Each row of a before or after table is a point. One or more steps were done to the points. Then noise was added and the rows were shuffled. The steps act on columns, c1 being the first. Write out the steps. A step turns or swaps two columns, mirrors them in a line or flattens them onto one, adds a multiple of one to another, or multiplies or shifts one. Angles are multiples of 10 degrees, from the lower column toward the higher: turns from -170 to 170, lines from 10 to 170 but not 90. Use the fewest steps. Two steps may share a column if one is a turn and the other turns, adds or multiplies; they go together, in the order done. Otherwise the lowest column goes first.
(in the rows, 128 means zero)

Before, 13 rows:
[[129 122]
 [140 174]
 [119 118]
 [120 154]
 [116 147]
 [119 129]
 [135 135]
 [ 35 160]
 [121 119]
 [ 54 114]
 [ 95 111]
 [137 139]
 [ 67 131]]
After:
[[190 203]
 [152 126]
 [153 185]
 [141 202]
 [120 140]
 [121 126]
 [135 134]
 [148 130]
 [121 138]
 [167 103]
 [131 121]
 [125 163]
 [129 118]]
Steps: turn c1 and c2 by -110 degrees

Before, 9 rows:
[[ 40  97 125 130 169 118]
 [153  72 168 124 113 155]
 [165 150 114 142 122 154]
 [164  89 116 141 134 146]
 [ 27 128 121 133 122 116]
 [159 117 146 133 124 104]
 [163 141 112  98 117 129]
 [154 144 112 100 131 154]
 [106 152 135 127 166 153]]
After (9 x 6):
[[110 164 113 141  95 100]
 [120  85 145 145 101 140]
 [109  15 169 106 110 110]
 [127 166 110 120  97  90]
 [190 105 124 136 203 134]
 [116 174 112  97  91 129]
 [140 133 123 137 227 134]
 [129 109 111 107  96 129]
 [170 140 133 105 142 115]]
Steps: turn c1 and c5 by -100 degrees; add -1.5 times c3 to c2; turn c4 and c6 by 120 degrees

Before, 10 rows:
[[160  62 154 152 147 119 111 146 134]
 [ 82 128  86 144  87 138 157 123  85]
 [168 113 174 109 166 108 125 165  85]
 [132 149 166 179  97 100 105 108 170]
 [140  82 168 138 157  85  59 130 129]
 [151 109 145 124 135 162  98 144  80]
 [ 76 173 169 208 132 119 120 112 180]
 [106 165 100 175 133 131 132  59 139]
 [134 140 122 196 135 101  92 134 142]
 [125 142 108 111 137 141 120 136 135]]
After:
[[158 121 173 109 197 108 135 165  86]
 [132 151 124 196 175 102 103 134 143]
 [153 108 153 151 160 117 150 146 135]
 [ 93 150 169 209 145 117 103 113 179]
 [130 147 166 177 137 101 104 109 168]
 [145 137 145 122  84 162 120 143  78]
 [111 144 100 174 129 132 110  59 138]
 [127 137 109 109 118 139 117 137 136]
 [ 96 115  85 144  73 136 143 121  86]
 [134 144 168 138 222  86 111 129 128]]
Steps: multiply c1 by 0.7; flatten c2 and c7 onto the line at 130 degrees; add -1.5 times c6 to c5

Before:
[[119 142 127 127  96 103 113 147  77 104 115  73 140 135]
 [110  93 108 117  82 128 129 116 127 110  79  95 163 120]
 [147 178 105  55 162 205 149 136 192 162 151 198 145 110]
 [109 138 155 118 128 151 162 120 164 155  87 103 143 140]
 [ 88 173  87 112 129 136  81 174 129  78 115 177  95 149]
 [ 87 154 103  91 122 102 118 151 147  89 168 160  86 141]
 [118  92 136 117  95  92 115 113  88 135 101 109 130 175]
 [153 193 178  98 125 149 165  98 169 133 115 180 125 106]]
After (8 x 14):
[[ 68 172 127  93 141 103 127 109 147  90 167 131 124  90]
 [125 111 121 111 128 150 152 134 165 157  85 150 154 123]
 [128  86 130 121 165 101 115 120  76 104 115 168 146 132]
 [120  92 131  80 153  92 116 154  87 134 101 109 134 138]
 [ 76 193 140  97 143 136  98  86 130  76 115 145 129 122]
 [137  83 123 127 168 125 135 154 127 110  77 115 167 109]
 [146 206 123 126 122 151 146 156 169 130 115 159 109  79]
 [153 212 117  96  97 206 157 110 193 161 150 136 128  37]]
Steps: turn c1 and c13 by -40 degrees; mirror c2 and c12 in the line at 30 degrees; flatten c3 and c7 onto the line at 110 degrees; multiply c4 by 1.3; turn c4 and c14 by 60 degrees; turn c5 and c8 by -160 degrees
